Each row of a before or after table is a point. The points were changed in one or more steps. Then noise was added and the rows were shuffled. The steps act on columns, c1 being the first. Write out the steps. A step turns or swaps two columns, mirrors them in a line or flattens them onto one, adds a multiple of one to another, or multiplies or shifts one. Angles are multiples of 10 degrees, from the lower column toward the higher: turns from -170 to 170, lines from 10 to 170 but not 90. Use the fewest steps. Two steps may share a column if one is a turn and the other turns, adds or multiplies; they go together, in the order done. Otherwise the lowest column goes first.

Before, 13 rows:
[[ 31  14]
 [  5   4]
 [ 33 -40]
 [ 29  21]
 [-36 -44]
 [ -5 -12]
 [-54 -20]
 [-22 -50]
 [ 15  29]
 [ -9 -10]
 [ 29 -45]
 [ 25   0]
 [-45 -31]]
After, 13 rows:
[[-40  -6]
 [ 42  34]
 [ -8  -1]
 [ -6  53]
 [ 54 -10]
 [-26 -17]
 [  8   7]
 [ 51   4]
 [-32   5]
 [-10  53]
 [ 54  21]
 [ 14   5]
 [-22  13]]
Steps: turn c1 and c2 by 150 degrees

Before:
[[ -7   5   0  -3   5   5]
 [-15  -6   8  -5 -13 -18]
 [  6  -8  -1  -6  -9  -6]
 [ 10   3 -14   9   9   5]
 [ -6  -7  14 -16  -4  -9]
 [ 12  18 -12   1 -10   2]
 [  6   7  -2  -1   9   5]
 [  0   2  10  -2 -14 -20]
 [ -4  -6  12   4  -1   3]
 [ -3  -9   4  -4 -11  -1]]
After, 10 rows:
[[  1 -21   6  -3   9   6]
 [  2   9   9  -3   5  -3]
 [  0  -5  -4   0  -4  15]
 [  1  -8  -8  -3  -5  15]
 [  3   7   5  -7   8 -18]
 [ -2  10   5   4  -7   9]
 [  0   9  14   0   1 -54]
 [  1   2  17  -2  -1 -60]
 [  5  11   9 -12  -7 -27]
 [ -2  -8 -14   4   6  14]]
Steps: flatten c1 and c4 onto the line at 110 degrees; turn c2 and c3 by -160 degrees; turn c3 and c5 by 120 degrees; multiply c6 by 3

Before (13 x 11):
[[ 14 -12  -9 -15  -2 -19  27 -18 -18 -24 -36]
 [-26   4 -26  11  13 -13 -21 -19   6 -33  25]
 [ -9  16 -17   0 -29  -2 -13 -27  -3 -15  25]
 [  3 -33  10 -16 -30 -18  24 -20 -25  14 -15]
 [ 15 -22   9  35 -15  13 -22 -14   2  14  17]
 [-14 -24 -24 -11  -3  14  -3 -16  -7 -12 -29]
 [-15   4  26 -19  15  21 -25  18 -36 -29 -14]
 [-26  17   4  35 -13 -11  -8  21 -12 -16 -30]
 [-17   5  29 -15 -32  -4   1 -13   5 -28  -5]
 [-31  -8 -26  14  22  -9  17  25   1   4 -19]
 [-22  26  18  12  22  23   6 -15  -6  18  12]
 [ 20  -6  -4  24 -25  -7 -15  27   7   3   3]
 [  3 -25 -19  13  18  21  29  25 -38 -41 -31]]
After:
[[ 15 -14 -36  -3 -14  -3 -23  -9  -1  25  17]
 [ -9  -7   6 -16 -27  -8 -13 -24 -21 -22  24]
 [-15 -26  20 -17  -3  -4  -3 -12 -27  10 -31]
 [  3   2  13  12 -29  -7  25 -24  -9  32 -15]
 [-23  33 -15  12  20  -1   4  -7   6  -7  12]
 [ 19  -7 -22 -11 -25   7 -16  20  -6   8   4]
 [-28  -8 -35  -6 -11   4  -7  15 -19 -24 -31]
 [-13 -33   8  32  15   8 -25  22  -7 -21 -16]
 [-17 -14   6  31 -32  -2   3 -13  36 -21  -5]
 [ 14 -14  15  -4  -1  -9  27 -23 -23  -9 -37]
 [  2 -30  -7 -23  18  10  29  28 -60  -9 -30]
 [-32   7  -3 -27  20   8  14  19 -29   9 -17]
 [-27 -33  -5 -29  14 -10 -20 -21 -22 -27  25]]
Steps: turn c2 and c10 by -50 degrees; add 0.5 times c7 to c2; turn c3 and c4 by 110 degrees; add 1 times c4 to c9; flatten c6 and c8 onto the line at 70 degrees
